Rows are points. A path goes straight from each point to the next, and from the last back to the first. The post is the endless flat space through its rows: a point in 2 columns, a line in 3, a plane in 4, and so on, so that a path can go around it. How many times does the path go around the post? Going back the other way cancels.
In the rows, zero is written as 128.

Post (2 x 3):
[[159 146  91]
 [101  90 134]]
Path (29 x 3):
[[241 198  79]
 [169  90 111]
 [201 148  18]
 [120 161  51]
 [133 164  76]
 [193 195  22]
 [129 103 103]
 [141  98 145]
 [177 166 114]
 [127 156 100]
 [124 134  76]
 [159 136  60]
 [134  95 125]
 [152 122 140]
 [ 76 118 165]
 [ 19  66 141]
 [118 102  47]
 [166  91 103]
 [169 130 120]
 [133 129 161]
 [ 92 156  75]
 [ 50  68  80]
 [173 116  77]
 [137  76 142]
 [167 137 165]
 [102 112 123]
 [135 159  55]
 [138  96  58]
 [143  95 133]]
Times around: 4

Post (8 x 9):
[[133 139  86 118 120 157 119 168 110]
 [133 126 128 159  52 110 105  95  93]
 [157 155 110 148  84 105  82  86  81]
 [115 155  87 103 141 124 166 168 121]
 [150 115 149 141 107 114  89 112 128]
 [ 81 114  96 123 165 147 113 112 131]
 [129 143  92 136 157 145 140 132 196]
 [103 119 114 154 186 167 148 116 114]]
Path (31 x 9):
[[135 173   7 105 124 141  92  80 149]
 [ 86  84 100 113 122 146 111 124 181]
 [124 144  47 128 144 131 105 138 111]
 [112 163  98 163 169 115 134 133 148]
 [118 175  97 147 121 122 114 103 130]
 [119 121 163 147 124 160 136 105 178]
 [140 133  98 113 126 134 134 141 126]
 [163 129  95 112  97  86 122 132 112]
 [179 140 118 167 160 108 128 131 108]
 [107 124 154 125 202 118 114 161 143]
 [109 160  83 150  88 134 120  99  98]
 [117 116  89 126  94 175 102 141 137]
 [152 132  88 136  99 114 100  78 177]
 [187 146  51 126 142 129 111 145 104]
 [128 120 106 143 138 125 108 117 121]
 [146 131 163 130 128  72 114 161 161]
 [145 186 114 135 128 107  62 122 147]
 [197 185 115 146 106 133  92 114  85]
 [155 155 107 121  74 120 169 129  82]
 [147 113  67 103 142 154  87 148  94]
 [124 136  93 153 128 134 141  94 151]
 [123 121 103 134  85  96 123 133  56]
 [121 189  50 189 115 138 142  94  93]
 [153 178 143 182 118 133 111 112 136]
 [ 74 110  97 146  87 174 135 108 136]
 [165  90 120 126  91 150  80  98 157]
 [ 94 132  21 117 108 146 125 139 175]
 [145 106 107 202  87 160 154 155 106]
 [ 88 137 135 131 152  90 138 130 110]
 [133 168  95 162  95 143 134 107 132]
 [156 158 105 113 130 145  95 103 158]]
Times around: 5

Post (17 x 18):
[[166 107 117 124 170 158 116 134 152 134 117 128 123 156 142 147 175  90]
 [152 132 102 155 113 120 134 161 158  92 100 102 102 120  87 155 150  76]
 [ 81 132 249 182 167 130 195 121  91 148  99 121 187  93 165  91 232 200]
 [175  98 117 116  99 122 113 133 200 185  72  90 126 155 149 119 137 102]
 [106 151  61 101 118 156 100 160 168 154 185  60 122 123 157 113 100  89]
 [140 150 140  86 120 142 130  99 160 109 109 147  97 165 148 145 149 110]
 [ 82 193 123 109 189  41 120 146 113 108  96 162 105 170 159  35 124  94]
 [163 105 137  88 129  87  76 137 144  76 148 130  84 142  97 119 104  89]
 [ 93 145 146 169 135 106 102 152 170 172 145 128 112 135 149 108  70  43]
 [117  93 120 149 161 101 179  86 155  94 155 100 133 154 103 147 110 105]
 [176 140  41 138 129 122 140 134 121 115 146 148 132 133 130 126 110 106]
 [140 133 114 132 142 112 119 115 170 106 147 156 133 152  99 116 171 160]
 [110 114 103 139  95 120 111 176 124  83 138 184 154 172 132  86 121 125]
 [105 114 131 151 137 120 167 144 113 102 123 166 143 128 153 192 153 170]
 [ 68  84 111 182 169 153 146  51  89 108 116 141 150  87 170 170 155 153]
 [151 116 109 101 129 155 162 143 174  80 126 164 107 135 112 122  92 147]
 [111 129  85 160 107 135 137 142  80 150 139 148  92 188  12 122  84 120]]
Path (16 x 18):
[[179  55 193 178 138  30 155 127 130  92 139 138 157 132 105 143 166 114]
 [ 82  80 128 117 143  88 159 100 122 141 128 145 121 164 103 185  69 130]
 [109 182 103 204 175 125 172 128 145 140 140 108 153 140 135 157 137  54]
 [ 70 183 148  84  82 100  80 184 150 128 113 130 143 168 148 121 114 110]
 [144 107  77 121 138 195 104  99 109 118 137 167 109  95  85 141 168 165]
 [135 109  71 167  79 151 106 199 108 167 121  90 104 107  39  75  85  54]
 [108 133 237 158  85  42 187 143 123 124  78 156 166 165  92 139 188 148]
 [103 118 113 165 140 110 194 108 187  79 133 120 120  82  95 226 144 137]
 [139 106  72 160 137  55  64  64  89  88 115 178  67  85 172 153 133  46]
 [131 122 121 200  90 126 103 122 137  91 149 137 149 139 119  83 159 144]
 [ 79 102  86 152 154 142 115 138  49 178 152 130 157 205 118  99  65 192]
 [113 125  79 142 135 184 169 122 197  78 149 162 211 137 160 160 156 171]
 [ 85 136 113 120 117  87 182  90 158 117  99 164 128 147 146 113  93 103]
 [ 43 118  86 192 163 162 158 113 100  65 110 140 203 109 177  69 115  75]
 [ 73 179  74 163 133 101 159 157 115 137 107  71 118 124 108 162 106 164]
 [104  99  93 159 128  90  98 115 107 110 115 121 105 166  99  32  88 118]]
Times around: 0

Post (17 x 18):
[[ 97 153 131 177 137  86 103 176 129 152 167 136 121 123  94 128 151 140]
 [132 125 107 134  60  94 191 142 151  82 100  89 142 133 144 108 156 120]
 [ 78  87 124  84 129 155 130  91  87 161 125 126 162  67 114 111 145 141]
 [190 111  99  91 115 108 157 140  93 137 114  93 134 104 129  90 165 152]
 [145  86 102 146 117 129 170 144 134 108 116  89  76 109 120 113 102 138]
 [184 140 126 162 108 113 173 114 141  83 108 104 117  82 137 134 133 173]
 [ 62 115 140  52 123 146 173 133  97 140 118 188 135 111  92  76  92 153]
 [ 65 111 127  53 120 153 137 124 139 135 151 120 158 102 152  87 157 190]
 [ 88 139 152 145 180 125 159 125 128 151 165 130 137 133  62 114 181 143]
 [ 57  84 130  42 154 115 114 118 112 124 106 146 146  86 143  89 180 161]
 [138 134 162 191 155 125 135 143 175 188 157 129 107 130 137 140 119 110]
 [103 141 170 158 188 173 151 196 118 157 172 118 129 131  85 170 122 114]
 [115 116 182 166 135  79 138 177 124 149 196 136 123 142  87 138 173 141]
 [ 84 156 169 145 152  78 139 167 138 150 171 123 109 180  65 184  79 128]
 [134 116 156 146 111 124 168 144 123 140  84  60  72  75 144  85  92 134]
 [139 139 185 137 155 136  96 147 126 136 196 136 152 146  59 106 130 111]
 [146 125 127 152  87 124 148 103 100 111 100  87  65 123 158 116 151 149]]
Path (30 x 18):
[[122 121  97 159 199 160 157 179 177 138 183 154 152 167  85 149 147 155]
 [ 67 117 126  99 141 134 203 147 165  89 178 168 116 192 108 119  86 197]
 [ 91 136 145 190 134 181 209 116 170 159 127  57 114  98 125 137  70  74]
 [ 42 116 116 164 129 153 176 160 187 144 129  98  88  94 158  62  99 110]
 [ 27  31 130 123 120  93  61 121 100 134 158  97 103 135 154  93 167 150]
 [ 79 156 207 198 106 162 183 134 112 167 128 131 152  98  76 146  91 134]
 [117 104 222  97 171 168 150 143  82 206 162 179  99  94  47 102 118 164]
 [118 189 174  68 100  98 141 107  99  81  94 128 118 127  75 129 113 127]
 [124 102 122 116 183 185 153 141 146 166 146  94  78 154 154 231 104 177]
 [ 59  66 129 132 150 155 123  79 123 125  90  67 118  65 172 120 182 156]
 [ 83 145 134 147 144 116 134 140  97 155 167 141 189 132 101  69 180 132]
 [115 119 138 179 182 199 186 130 155 108 168 124 140 112 114 116 189  89]
 [124 182 215 179 111 119 179 167 130 182 140 156  94 123  96 149  87  65]
 [ 71 167 102 141 138 162 184 113 237 157 142 149 183 165 170 138 240 143]
 [ 71 152 162  50 171 126 112 188  89 122 139 122 150 170  77 143  94 179]
 [100 129 152 110 162 126 168  93  96 136 146 135 146 148  68 107 115 158]
 [109 118 131 130 128 137 115 107 156 118 159 108 104 115 158 144  76 124]
 [156 126 119 147 136 111 164 206 153 174 145  99 100 137  78 109  97   7]
 [ 42 142  94 172 107  77 135 114 160 145 115 111 101 147 141 164 217 123]
 [176 134 166 142 121 124 119 221 153 123 163  32  90 179  88 138  32 161]
 [ 14 107 148 146 156 170 133 135 151 160 130  98 135 140 185 147 116 134]
 [160 138 138 106 186 170  81 110 106 189 201 113 130 129  95  32 134 126]
 [164 154 131 133 206 158 220 122 129 194 147 170 200  67  35 155 100  71]
 [119 130 146 128 148 111  96 109 152 163 161 206  79 185  96 128 143  90]
 [132 116  98 157 137 163 155 196 135 157 162 105 121 106  93 157  94 152]
 [102 114 126  51 136 158 177 172  80  38 120 149 104 207  65  73 127 147]
 [ 85  85 111 169 143 151 175 145 135 144 204 150 127 163 116 149 114 143]
 [140 117 109 166 147 169 116 113 108 160 158  79 128  55 137 127 121 100]
 [ 69 125 139  92 111 115 223 214  76  80  82  69 139  97  50 105 165  91]
 [192 101 171  79 106 186 114 178  81 165 208 151 195  52  76  25 171 177]]
Times around: 4

Post (17 x 18):
[[ 93 183  77 131 148 136 118 142 128 151  92 249  49 108 149  69 128  47]
 [ 77 163 119 144 156 147 113 102  85 168 124 115 108 117 157 111 135 134]
 [134 105 159 127 146 110 146 144 118 169 116 103 104 127 130 133 125 146]
 [113 136 162 126 166 107 122 149 102 135 108 138 118 139 137 159 157 125]
 [129 152 145 137 159  85 146 104  81 192 144 113  97 117 144 133 140 133]
 [100 177 101 157 137 132 131 145 133 160 124 152  87  55 141 144 130  89]
 [152 148 103 112  83 124 146  98 107 134  97 144 107 148 134 169 211 133]
 [155 149 131 159 148 103 131 150 128 208 154  96 114 158 115 181  93 134]
 [ 89 147 128 176 122 102 115 152  96 178 142 140  77 114 138 147 135  98]
 [148 144 131 145 134 169 124 118  99 208 187 120 156 127 132 141 106 139]
 [104 121 134 111 147 115 143 107 105 112 138 129 108 145 126 142 133 113]
 [138 135 164 179 100 117 155 108 165 123 116 142 144  88 118 103 115 133]
 [124 126 179  94  95 146 154 106 105  95 115 127 121  86 154 175 124 180]
 [144 132 161 103 116  91  86 122 145 130 121 132  99  81 166 115 144 135]
 [137 100 111 144 120 116 147 109  65 148  93 169 184 153  85 114  80  99]
 [177 109 108 166 124 152 144 120 121 119  98 121 146 137 169 159 119 137]
 [185 149 127 147 102 179 131 125  88 112 113 103 165 131 144 137 143 120]]
Path (27 x 18):
[[107 153 136  89  91 107 151  90 171 161 172 169  73 104 147 144 103 199]
 [117 127 138 132 129 127 142 127 125 153 132 110 116  98 117 151  80 162]
 [146 148 171 156 129  71  88 119  99 151 101 155  99  86 130 102 160 102]
 [155  59 150 178 160 146 138 124  98 174 156 101 168  90 167 128  93 106]
 [109  63  98 100  91 148 155 129 137  70 113 205  94 106 169 126 119  75]
 [ 88 125 185 108  59 105 149 108  90 103 132 143 130  87 134 160 178 174]
 [ 97 150 141 111 186  60 116 145  82 182 176 159  60 109 113 114 145  79]
 [117 168 154 108 115  68  59  89  84 109 103 144  65  73 167 103 206 147]
 [150  82 151 107 160 159 130  92 129 176 147 133 135 147 159 166  81 178]
 [159 180 110 127 118 105 113 134 114 173 145 115  98 132 160 202 120 106]
 [143 127 158 110 127  41  79 138 115 112  84 174 105 135 167 135 183 110]
 [ 84 134 170 101 128 113 158  82 108 116  93 122 114 122 117  73  94 202]
 [ 98 151 138 104  29 116 154  60 125 154 125 180 121  98  64 130 176 159]
 [149 114  78 103 127 148 124 100 197 112  85 182  65 112 184 118 153 113]
 [154 121 185 214 190  82 119 139 125 159 126 115 153  55 175 103 111  99]
 [ 89 158 148 130 153 137 123 132  93 229 192  94 102 176 170 162  86 146]
 [ 80 208 120 157 139  93 149 129 119 161 111 113  62 112 140 135 114 118]
 [150  82 105 142  69 140 164 131 130 141 184 107 170 183  89 224 132 167]
 [115  73 146 175 123 153 165 131  66 104  47 161 113  52 174 148 155 185]
 [ 51 133 108 106 157 132 129  91  78 180 104 153  63 165 144 149  74 156]
 [157 136 189 148 137 111 130 130 121 185 111 108 183  90  98  76 131 109]
 [111 103 137 155 120  95 145 121 130 123 141 184 136 144 138 154  99 114]
 [164 158 114 201 140 167 141 154 143 108 147 126 176  62 161 146  79 122]
 [135 137 186  92 137 106 133 118  78 120 145 114 106  84 122 121 122 144]
 [170 152 177 135 139  86 137 147  76 155 131 125  73 114 135 153 135 101]
 [147 146 101  80 144 184 121  78 127 114 136 174 124 206 141 144 133  96]
 [ 66  96  97 199 106 161 135 163 135 111  89 158 108 124 181 165  78 110]]
Times around: 5

Post (17 x 18):
[[ 98 116 111 143 130 183 145 146 175 146  81  93 152 161 149 159  80 139]
 [150 116 119 163  95 135 101 154 161  89 154 156 155  99 142 109 103 149]
 [ 96 104 125  92  91 122 157 148  58 143 191 148 136 125  66 123 146 123]
 [152  95 152  76  71  98 125 118 128  87 145 141 180 173 122 152 120 143]
 [116  92  98 163 152 153 114 117 124 105 133 138 136 110 125 101 184 160]
 [102 169 108 112 105 126 130 124  86 129 146 107 147 141 146  73 118  85]
 [144 103 139 108 133 133 109 132 132  98 135 128 155 136 123 141 137 104]
 [112 162 142 101 118 167 157 127  89 111 148 117 132  72 121 100 150 127]
 [132 134 157 152 124 170 123 113 141 139 156 153 131 148 112 143 145 111]
 [ 83 116 116 141  90  92 104 141 169 105 122 205 102 135 130 104 122 146]
 [152 162 175 110 103 109  70  96 104 156 111 135 189 161 235 169  57 185]
 [135 119  94 140 132 146 152 103 149 129 108 132 157 137 115 146 102 109]
 [147 132 102  82 138 129 139 114 125 151 129 122 140 132  83 117 135 110]
 [126 122  99 128 173 146  99 113 149  84 136 139 126 147 109 129 136 153]
 [121 155 129 143 144 127 144 131 129 138 122 119 115 132 160 135 149 137]
 [ 67 125  94  81  96 102 140  90 149 134 144 104 122 135 149 146 122 125]
 [108 108 147 151 133 123 122 113 142  91 134 124  95  77 143  63 109 157]]
Path (23 x 18):
[[145 156 127 110  81 127  83 117  87  80 157 139 158 164 139  83 119 131]
 [101 104 109 106  88 173 139 190  83 126  93  84 190 143 107 153 149  92]
 [179 120  83 134  98 126 124 124 165 152 167  97 200 123 141 148 113 114]
 [132 116 128 167 129 119 165  97 102 122 206 144 124 131 142 114 115 152]
 [ 98 135 140 135 116 113 111 148 142 124 100 154 103 120 194 143  88 185]
 [141 141 164 104 140 122 129 120 113 119 138 114  72 141  62 100  79  83]
 [165  47 148 142 177 139  67  91 121 116 114 118 128 138 129  52 149 164]
 [122 134 137  84 176 135 109 114 195  78 157 169 100 111  90 153 120 118]
 [102 146  84 157 110 176 175  86 108 139 141 131 186 100 117 107  93 145]
 [124 160 137 141 130 165 135 170 135 112 143 139 123  78 156 119 137 120]
 [118 150 115 139  88 133  57 124  85 147 146 175 157 188 147  82  81 110]
 [150 148 133 150  91  54 109 116  48  80 132 164 153  81 170 125 127 163]
 [125  96  83 100 130 135 109 144 186 115 133 110 165  86 153 182 165 161]
 [103 110 128  95 114 164 152 145 105 119 196 114 156 155 104 117 117 121]
 [124  91 109   7  83 138 188  88 124  85 181  95 136 107  87 183 123 133]
 [130 131 223 141 102 158 167 168 122 172 136  92  91 128 115 128 150 150]
 [138 174  91 142 123 163 106 124 144 122 149 119 187 115 151 170 104 169]
 [150  95 160 131 159 122 109 112  95 126  98 161 174 129 165 136 157 165]
 [164  98 116 127 193 104 126  77 102 193 143 114 109 153 127 131 144 135]
 [136 160  81 119 144 131 128  84  85 175 127 129 141 140 121 156 128 127]
 [127 114 154 112  78 106 117 100 147  97 132 149 151 120  69  80  89 102]
 [ 97 147  92 129 110 163 170 206  91 157 130  73 214 160 171 177 135 147]
 [ 69 115  83 106 124 154  88 137 131  91 133 198 144 177  91 124 100 143]]
Times around: 4

Post (17 x 18):
[[163  83 161 145 143 230 143 132 116 130 154  75 156 153 109 109 136 134]
 [121 136 158 122 132  86 150  82 124 131 122 145 104 148 134 175  86 129]
 [116 145 147 168 116  76 118 115 155 142 147 135 133 117 129 145 128 157]
 [100 145 132 147  94  69 118 153 119 106 167 144  92 133 130 110 114 140]
 [146 109 148 100 173 172 139 184 129 179 139 110 144 168 138 115 155 158]
 [105 143 124 109 104  92 127  81 113 118 158 153 148 145  97 151 125 157]
 [142 156 111 130 117 110 161 193  94 139 130 135 153 107  93 102 127 133]
 [164  87 127 117 159 173 126 149 126 140 116 119 147 169 149  97 151 113]
 [ 97 153 113 110 122 113 137 176 127  85 135  98 165 132 140  95 131 145]
 [132 138  96 150 153  92 105 108 122 135 134 131 101 140  98 168 124 159]
 [162  92 127 119 157 192 191 149 161 141 134 102 127 144 117 133 167 123]
 [114 201 121 126 129  91 109 110 145 138 172 151 111 150 133 105 100 146]
 [ 98 156 117 110 120 144 111 197 130 161 120 148 124 110 125 119 132 117]
 [126 112 103 102 142  81 123 111 134 145 166 101 137 115 120 129  88 129]
 [122 138 136 139 125  71 113 117 122 103 174 166 132 140 138 186  91 122]
 [192 107 156  99 133 195 145 148 143 127 116  71 146 159 129 136 178 119]
 [125 134 133 106 150 141 107 189 158 113 116 138 126 119  95  97 113 162]]
Path (29 x 18):
[[122 176 155 104 114  91  89  85 122  73 145 119 127 131 145 150 100 155]
 [ 90 154 132  53 147  55 128 133 157 176 126  98 118 110 153 176 127 140]
 [123 163 155 133 160 119 150 151 125 153 132 116 130 146 102  92 113 161]
 [144 162 168 133 176 161 113 179 139 221 154 173 107 153 114 137  88 162]
 [133 162 174 145  86 142 133 195 151 101  55 122  53 161 179 110 157 126]
 [ 93 126  98 130 156 134  98 131 147 117 180 159 171 118 107  99 131 197]
 [144 162 102 149 144  46  79 158 131 191 137 140 104 117 145 132 184 143]
 [132 126 138 172 154 180 125 186  92 152 169 177 118 155  91 127 134  96]
 [158 137 122 104 171 149  98 151 150 228 157  92 106 115 113  94 149 141]
 [135 174 166 136 131 145 130 153 132  76 115 180 120 146 163 169 142 140]
 [ 57 188 125 138 109  64  48 122 127 150 208 142 151 153 185  86  65 180]
 [103 107 141 163 116 154  99 106 150 112 138 174 166 127  75 147 112 162]
 [129 137 166 127 104 194 157 108 149 167 100 171  68 163 116 156 150 112]
 [ 78 129  94 182 135  92  96 190 147 135 111 148  82 130 192  70 125 156]
 [150 140 168  98 183 140 123 195 132 162 109 129  91 152 139  87 135 202]
 [142 152  78 117 137  87  77 110 121 106 201 128 133 124  70 148 150 145]
 [136 180 141 102 142 131 121 169 160 225 117 156 143 114  89 170 172 149]
 [129 130 120 153 136 110 147 192 111 140 114 157  92 146 131 141 132 121]
 [ 86 130  52 167  97  82  96 201 101  73 137 131 120 144 161 103 144 114]
 [ 87 108 155 118 104 101 122 133 182 143 102 179  45 168  96 130 157 163]
 [125 186 167 127 111 118 115 106 135  31 105 115 152 177 122  86 139 139]
 [141 120 156 129 139 129 105 103 161  78 186  98 138 131 148  98  86 110]
 [123 113  88 129 137 100 145 157 101  77 161 131  90 152 124 106 108 144]
 [108 112 151 148  57  87 130 108  80 105 174 145 174 111 124 190 117 119]
 [ 99 193 136 136  67 100 103  48 104  16 202 112 198 161 111 110 139 185]
 [123 191 141 168  65 103 166 113 117  82 195 132 100 113 103 120 119  86]
 [115 108 134 118 159 163 108 128 164 149 133 120 148 137  88 154 119 134]
 [112 166 125 117 164 116 134 187 157 229 117 158 109 168 158 105 154 159]
 [140  99 123 125 172 113 103 141 133 249 137 170  93 136 119 181 105 158]]
Times around: 2
